Each row of a before or after table is a point. The points were changed in one or more steps. Then noise was added and the rows were shuffled. The steps act on columns, c1 being the first. What was done? A step turns or swaps two columns, mirrors them in a line or flattens them onto one, adds a multiple of one to another, or multiplies or shifts one. Angles are multiples of 10 degrees, from the lower column toward the higher: turns from -170 to 170, lines from 10 to 170 but not 90. Use the fewest steps. Two steps may share a column if one is a turn and the other turns, adds or multiplies; they go together, in the order done. Otherwise the lowest column goes first.

Before (8 x 2)
|  -9 |  19 |
| -14 |  43 |
|  45 | -30 |
|  36 |  46 |
|  11 | -24 |
|  39 |  30 |
|  33 |  23 |
|  22 | -27 |
After (8 x 2)
| 43 | 36 |
| 13 | 10 |
| 39 | 32 |
| -8 | -7 |
| -1 |  1 |
|  3 |  4 |
| 11 |  8 |
| 32 | 26 |
Steps: flatten c1 and c2 onto the line at 40 degrees

Before (12 x 6)
|  17 |  47 | -71 |  -6 |  33 | -11 |
|  -9 |  31 |   2 |  -8 |  14 |   3 |
|  11 |  58 | -63 | -12 |  64 | -56 |
|  18 |   3 | -10 |   3 |  26 |   4 |
|  10 |  33 | -45 | -15 |  31 |  13 |
|   2 |  23 |  -6 |   6 | -29 |  -7 |
|  -4 |  -8 |   3 |   4 | -12 |   6 |
|  -1 | -14 | -22 |  -4 | -27 |  -2 |
|  -3 | -12 |   3 | -40 | -26 |   2 |
| -40 | -12 | -21 |  -8 | -32 |  21 |
| -17 |   3 | -13 |   7 |  35 | -76 |
| -21 | -18 |   2 |  -5 | -21 | -45 |
After (12 x 6)
| -14 |   4 |  -6 | -10 | -14 |  -3 |
|   7 |  -6 |  70 |  46 |  34 | -14 |
| -20 |  -6 |  -3 |  32 |  13 |  -4 |
|  -2 | -17 |  37 |  34 |  31 | -27 |
| -29 |   7 |  38 |   3 |  36 |  67 |
| -51 |  -9 |  14 | -12 | -33 | -28 |
|   9 |   3 |   8 |   3 |  26 |  -7 |
| -12 |  -3 |  22 | -13 | -27 |  -5 |
|   0 | -10 |  78 |  56 |  63 |  31 |
| -11 | -41 |  -2 | -12 | -25 |  -2 |
|  -6 |   4 |   9 |  20 | -30 |   5 |
| -31 |  -4 |  14 | -18 | -21 |  44 |
Steps: shift c1 by -10; swap c2 and c4; turn c3 and c6 by 160 degrees

Before (12 x 9)
| -42 |  22 |  -8 |  -9 |  17 | -14 |   1 |   8 |  32 |
|  -8 |  47 | -30 | -32 |  10 | -10 | -10 | -22 |  -5 |
|  22 | -12 |  62 |  20 | -22 |  32 |  16 |   3 |  22 |
| -24 |  -1 | -14 | -25 |  42 | -29 | -25 | -30 |  -4 |
|  44 | -19 |  33 |  12 |  12 |   9 |  42 |  58 |   8 |
|  42 | -31 |  15 |  37 | -18 |  40 | -16 |  -5 |  46 |
|  25 |   9 |  15 |  35 |   8 | -20 |  44 |  10 |  30 |
| -15 |   9 |   1 | -29 |  28 |  -6 |   2 | -15 |  22 |
|  11 |  13 |  24 |   3 |  35 |   9 |   7 | -28 |  18 |
|  -1 |  13 | -12 | -58 |  20 |  -9 | -17 | -44 |  48 |
|  32 | -53 |  24 |  30 | -29 |  48 |  48 | -13 |  25 |
|  20 |  -6 |  33 |  12 | -17 | -40 |  24 |  21 |  10 |
After (12 x 9)
|  20 |  21 |  34 |  10 |  26 | -40 |  21 |  -3 |   9 |
|  23 |  45 |  61 |  21 |  40 |  29 |  17 |   0 |  21 |
|   0 | -13 | -14 | -59 | -28 | -10 |  -7 |   0 |  45 |
|  28 |   4 |  15 |  35 |  -7 | -21 |  41 |  -6 |  30 |
|  44 |  32 |  15 |  38 |  30 |  39 | -13 |   1 |  45 |
|  45 |  45 |  32 |  11 |   3 |  11 |  30 |  -5 |   9 |
| -41 | -19 |  -7 |  -8 | -24 | -12 |   2 |   0 |  31 |
| -11 |   1 |   1 | -30 | -30 |  -5 |   5 |  -4 |  24 |
| -25 |   7 | -14 | -27 | -45 | -30 | -17 |   2 |  -6 |
|  33 |  53 |  24 |  30 |  51 |  47 |  47 |  -9 |  23 |
|  -5 | -61 | -31 | -35 | -31 |  -9 |  -6 |   3 |  -4 |
|  13 |  13 |  25 |   3 | -30 |   7 |  12 |  -1 |  18 |
Steps: add -0.7 times c3 to c2; turn c2 and c5 by -160 degrees; flatten c7 and c8 onto the line at 170 degrees

Before (13 x 12)
|  39 |  13 |  35 |   8 |  22 |  22 | -17 |  -4 |  -3 |  49 |  32 |   1 |
| -26 |  28 | -32 |  27 |  36 |  -1 | -52 |  23 | -30 | -17 | -14 | -32 |
|   5 | -52 |  10 | -19 |  16 | -29 | -16 |  19 |  52 | -21 |  11 |  -3 |
|  -1 | -39 |  16 |   5 | -39 | -14 |  -3 |  20 |   7 | -11 |  -1 |   6 |
|  -5 |  18 |  29 | -14 |  -5 | -33 | -21 |  -7 |   4 |  70 |   5 | -11 |
|  32 |  36 |  45 |   5 | -21 | -15 |  12 |  39 |  24 |  11 |  22 |   3 |
|  36 |  51 |  30 | -45 | -13 |   1 | -16 | -15 |   2 |  56 | -22 |  12 |
| -15 | -38 |   0 |  22 |  15 | -39 |  10 |  20 |  26 | -17 | -18 |  30 |
| -40 | -15 | -22 | -22 |  58 |  -6 |   7 |  -6 | -34 |  14 |  -1 | -40 |
| -15 | -42 | -28 |  -9 | -15 | -26 |  10 |  16 |  51 | -12 |  28 |  29 |
| -55 |  24 |  19 |  15 |  35 |   6 | -30 |  -4 | -30 | -25 |  12 | -10 |
|  40 |  26 |  23 | -19 |   0 | -36 | -19 |  -7 | -21 |  25 |  22 |   9 |
| -29 |  16 | -33 |  36 |  31 | -12 | -23 | -30 |  -9 | -37 | -18 | -49 |
After (13 x 12)
|   0 |  18 |  32 | -10 |  -5 |   2 | -21 |  -7 | -33 |  68 |   8 | -12 |
| -28 |  18 | -29 |  23 |  40 |  -9 | -24 | -31 | -12 | -34 | -19 | -49 |
| -15 | -42 | -27 |  13 | -20 |  51 |  10 |  18 | -25 |  -9 |  28 |  31 |
|  37 |  53 |  30 | -60 | -15 |   0 | -15 | -15 |   2 |  56 | -23 |  13 |
| -40 | -15 | -23 | -25 |  74 | -36 |   5 |  -9 |  -7 |  12 |   0 | -42 |
| -52 |  25 |  20 |  23 |  46 | -30 | -29 |  -5 |   5 | -24 |  13 | -10 |
|  39 |  10 |  35 |  30 |  25 |  -4 | -16 |  -5 |  25 |  46 |  34 |   0 |
| -15 | -37 |   3 |   9 |  21 |  26 |   9 |  18 | -35 | -17 | -16 |  29 |
|  -2 | -42 |  17 |   6 | -51 |   8 |  -3 |  21 | -14 | -12 |  -2 |   8 |
| -28 |  30 | -35 |  14 |  48 | -30 | -50 |  22 |  -2 | -18 | -18 | -32 |
|  41 |  28 |  21 |  -3 |   2 | -21 | -19 |  -7 | -37 |  25 |  21 |   7 |
|  30 |  36 |  46 |  23 | -23 |  25 |  12 |  39 | -14 |  12 |  24 |   1 |
|   7 | -54 |   8 | -14 |  22 |  53 | -16 |  19 | -30 | -19 |   8 |  -3 |
Steps: add 0.7 times c11 to c4; multiply c5 by 1.3; swap c6 and c9

Before (11 x 18)
|   6 |  -2 | -16 |   9 |  10 |  -4 | -17 | -11 |   6 |  -7 |  47 |   9 | -12 |  -3 |  10 | -12 |  22 |  30 |
|   9 |  14 |  -2 |   4 |   6 |  22 |   0 | -16 | -21 | -49 | -25 |  37 |  14 |  30 |  13 | -28 |  19 |   1 |
|  22 |  -1 | -19 |  12 |   6 |  26 | -24 |  23 |  14 |  51 |  11 |   1 | -34 |  10 |   6 |  -3 |  -1 |  -3 |
| -15 | -32 | -23 |   8 |  20 |   0 |  -1 | -12 | -29 | -14 |  14 |  11 | -16 |  26 |  35 | -14 |  22 | -14 |
|  -7 |   2 |  10 |  23 |   9 |   5 | -45 |  14 |  29 |  15 |  16 |  23 |   2 |  28 |  23 | -15 |  13 | -42 |
|  24 |   7 |   2 | -13 | -23 | -18 |  -8 | -12 | -10 |  -1 |   3 |  24 |  21 |   2 |   5 |  18 |  14 | -42 |
| -12 | -24 | -32 |   1 |  23 | -41 |   3 | -11 |  21 | -22 |  20 | -64 |  28 |  51 | -87 |  23 |  21 |  -4 |
| -13 | -19 |  17 | -12 | -22 |  14 |   6 | -60 |  36 |  23 |  -2 | -39 | -13 |  54 | -80 |  36 |  42 | -11 |
|  23 |  -3 |   4 |  50 | -29 | -42 |  16 | -57 | -35 | -14 |   6 |   2 | -45 |  20 |  24 |  95 | -21 |  32 |
|  31 | -53 | -23 |  53 | -58 | -47 |  -1 | -22 |   7 |  14 | -29 |  18 | -48 |   4 |  30 |  63 | -16 |  67 |
|   3 |  25 |   4 |  -4 | -23 | -15 |   0 | -28 |  -8 |  13 | -12 |  21 |   4 |  27 |  38 | -19 |  -8 |  -2 |
After (11 x 18)
|   6 |  12 | -19 |  12 |   9 |  -3 | -14 | -12 |   3 |  -8 |  55 |  11 | -13 |  -1 |   9 | -11 |  21 |  27 |
| -11 |  29 | -31 |   2 |  23 | -41 |   6 | -11 |  22 | -18 |  33 | -65 |  27 |  53 | -90 |  22 |  10 |  -3 |
|  22 |  -6 |   4 |  49 | -29 | -41 |  15 | -54 | -39 | -14 |  17 |   2 | -42 |  18 |  25 |  92 | -24 |  31 |
|   7 | -10 |  -4 |   6 |   6 |  22 |   2 | -20 | -19 | -51 | -18 |  38 |  14 |  29 |  16 | -25 |  21 |   0 |
|  21 |  -3 | -17 |  13 |   6 |  23 | -25 |  23 |  13 |  53 |  24 |   0 | -31 |  11 |   4 |   0 |   2 |  -4 |
| -14 |  39 | -21 |   7 |  20 |  -2 |   2 | -13 | -30 | -18 |  28 |   9 | -17 |  28 |  36 | -14 |  12 | -15 |
|  -8 |   1 |   6 |  24 |  11 |   5 | -48 |  14 |  30 |  17 |  25 |  24 |   1 |  29 |  26 | -16 |  15 | -43 |
|  -1 | -27 |   3 |  -7 | -23 | -17 |  -1 | -26 |  -7 |  14 |  -3 |  20 |   2 |  23 |  40 | -20 |   0 |  -2 |
| -12 |  31 |  20 | -12 | -20 |  14 |   5 | -59 |  34 |  23 |   9 | -41 | -19 |  55 | -83 |  39 |  32 | -14 |
|  32 |  46 | -23 |  55 | -58 | -49 |  -1 | -20 |   7 |  12 | -19 |  13 | -47 |   3 |  27 |  67 | -34 |  66 |
|  23 |  -5 |   4 | -10 | -25 | -19 |  -4 | -13 |  -6 |   0 |  14 |  24 |  17 |   2 |   2 |  16 |  19 | -42 |
Steps: mirror c2 and c17 in the line at 80 degrees; shift c11 by 10

Before (11 x 32)
|  -3 | -30 |   8 |  36 | -18 | -33 |  -5 |  -7 |  44 |  12 |  56 |  13 |  48 | -73 |  11 |  78 | -27 | -20 |  31 | -37 |   0 |  -7 |  57 |  30 |   1 |  -1 |  13 |  13 | -27 |  -2 |   8 | -14 |
|  23 | -32 | -57 |   2 |  30 |   8 | -20 |  58 |   1 |  34 |   1 | -14 | -13 |   9 | -18 | -31 |  35 | -10 |  17 | -18 | -10 | -15 |   8 | -68 |  12 |  37 |   3 | -15 |  10 |  20 |  -7 |  -4 |
|  15 | -35 |  25 |  12 |  -3 | -50 |   6 | -33 |  28 |  -1 |  44 |  23 |  39 | -27 |   0 |  58 | -39 |  -9 |  22 |  -1 |   8 |  18 |  48 |  -4 |   8 |  35 |   8 |  -4 |   5 |  25 | -21 | -16 |
|  45 |  -5 | -33 | -11 |  -1 |   9 |   7 |  40 |  -3 |  15 |  10 | -39 |   6 |  11 |  -7 | -14 |  35 |   4 |  40 |   0 | -27 |  20 |  -6 | -58 |   6 |  45 | -12 |  18 |   9 |   9 |  28 |  15 |
|  22 | -33 |  33 | -37 |  16 |  14 |   2 | -15 |  28 | -12 | -13 |  13 | -15 |   1 |  46 |  55 |  47 |  18 |  23 | -68 |  11 |   4 | -32 |  35 |  58 |  11 | -34 |  45 | -26 |   3 | -34 | -26 |
|  29 |  15 |  21 |  -1 | -14 | -43 |  -6 |  14 |  32 |  -5 |  63 |  23 |   1 | -35 |  -7 |  48 | -37 |   3 |  31 | -14 |  13 | -20 |  45 |  12 |   0 |  13 |  28 |  -2 | -21 |   1 |  -3 | -18 |
|  31 | -13 |  39 | -30 |  42 |   7 |   1 |  13 |  24 |  16 | -29 |  29 |  34 | -31 |  48 |  45 |  17 |   9 |   7 | -18 | -16 |   4 | -30 |  41 |  34 | -17 | -28 |  24 | -37 | -13 | -35 | -35 |
|  12 | -40 |  23 | -40 |  17 |  28 |   5 |  33 |  28 | -16 |  -5 |  34 |   6 | -25 |  23 |  66 |  34 |  33 |   2 | -37 |  -4 |  32 | -28 |  66 |   4 |   8 | -23 |  24 | -24 |  13 | -40 | -16 |
|  14 | -32 |  -3 |  -7 |  20 |  16 |  18 |  59 |  -3 |   6 |  -4 |  10 | -13 | -30 | -19 | -38 |  21 |  -9 |  -9 | -19 | -25 | -16 | -11 | -49 |  23 |  34 | -36 |  31 |  14 |  -8 |  13 |   8 |
|  10 | -30 |   9 |  -5 |  28 |  38 | -10 |  44 | -22 |  35 |   3 | -12 |  -3 |   5 | -10 | -33 |  39 |  13 |  17 |  -1 |  -8 | -19 |  -8 | -57 |   4 |  39 |  -2 |  36 | -23 |  42 |  17 |   5 |
|  22 | -22 |  -4 |  11 |   1 |  38 | -26 |  43 |  -3 |  24 | -14 | -31 | -28 |   9 |   9 | -22 |  21 | -18 |   4 |  16 |  -1 |  -3 |  10 | -38 |  14 |  45 |  -9 |   9 |  14 |  -3 |   1 |  30 |
After (11 x 32)
|  31 | -13 |  39 | -29 |  42 |   7 |   0 |  13 |  24 |  15 |  19 | -34 |  33 | -31 | -52 |  46 |  17 |  10 |   7 |   2 | -17 |   5 | -30 |  41 |  34 | -17 | -29 |  23 | -37 | -13 | -36 | -35 |
|  30 |  15 |  22 |  -1 | -15 | -43 |  -6 |  14 |  32 |  -4 | -61 | -26 |   1 | -36 |  19 |  48 | -37 |   3 |  30 |   1 |  13 | -19 |  45 |  12 |  -1 |  13 |  28 |  -2 | -21 |   1 |  -3 | -18 |
|  22 | -23 |  -4 |  11 |   1 |  38 | -26 |  44 |  -2 |  24 |  13 |  35 | -29 |   9 | -11 | -22 |  21 | -19 |   3 |   1 |  -2 |  -3 |  10 | -38 |  14 |  45 |  -9 |   9 |  14 |  -3 |   1 |  29 |
|  -3 | -30 |   7 |  37 | -19 | -33 |  -5 |  -7 |  44 |  13 | -58 | -30 |  48 | -73 |  -1 |  78 | -27 | -20 |  32 |  26 |   1 |  -8 |  58 |  30 |   0 |  -1 |  13 |  14 | -27 |  -2 |   9 | -13 |
|  22 | -32 |  33 | -37 |  16 |  14 |   1 | -14 |  28 | -12 |   5 | -46 | -14 |   1 | -48 |  55 |  47 |  18 |  23 |  51 |  11 |   4 | -32 |  36 |  58 |  11 | -33 |  45 | -26 |   4 | -35 | -26 |
|  23 | -32 | -57 |   1 |  31 |   9 | -20 |  58 |   1 |  34 |   1 |   2 | -13 |   9 |  18 | -31 |  34 |  -9 |  16 |  22 |  -9 | -15 |   9 | -67 |  13 |  37 |   3 | -15 |  10 |  20 |  -6 |  -4 |
|  46 |  -5 | -32 | -11 |   0 |   8 |   7 |  40 |  -3 |  15 |  -8 |  34 |   6 |  11 |   9 | -14 |  35 |   3 |  39 |  20 | -28 |  20 |  -6 | -58 |   6 |  45 | -12 |  17 |   9 |   9 |  28 |  15 |
|  10 | -31 |   9 |  -4 |  28 |  38 | -11 |  44 | -21 |  35 |  -1 |  10 |  -4 |   5 |  11 | -33 |  38 |  12 |  18 |   7 |  -9 | -19 |  -9 | -57 |   4 |  39 |  -2 |  36 | -23 |  42 |  17 |   4 |
|  12 | -40 |  23 | -41 |  16 |  28 |   5 |  32 |  29 | -17 |   2 | -48 |   6 | -25 | -23 |  67 |  34 |  33 |   2 |  15 |  -4 |  31 | -27 |  66 |   4 |   7 | -24 |  24 | -24 |  14 | -39 | -17 |
|  14 | -32 |  -3 |  -7 |  20 |  17 |  19 |  59 |  -3 |   5 |   7 | -19 | -13 | -31 |  17 | -39 |  21 |  -9 |  -8 |  12 | -25 | -16 | -11 | -49 |  23 |  33 | -37 |  30 |  14 |  -8 |  12 |   8 |
|  15 | -35 |  25 |  11 |  -3 | -50 |   7 | -34 |  29 |  -1 | -44 | -20 |  40 | -27 |   9 |  58 | -39 | -10 |  22 | -10 |   8 |  19 |  49 |  -4 |   8 |  35 |   8 |  -4 |   4 |  27 | -20 | -15 |
Steps: turn c11 and c15 by 170 degrees; turn c12 and c20 by -150 degrees
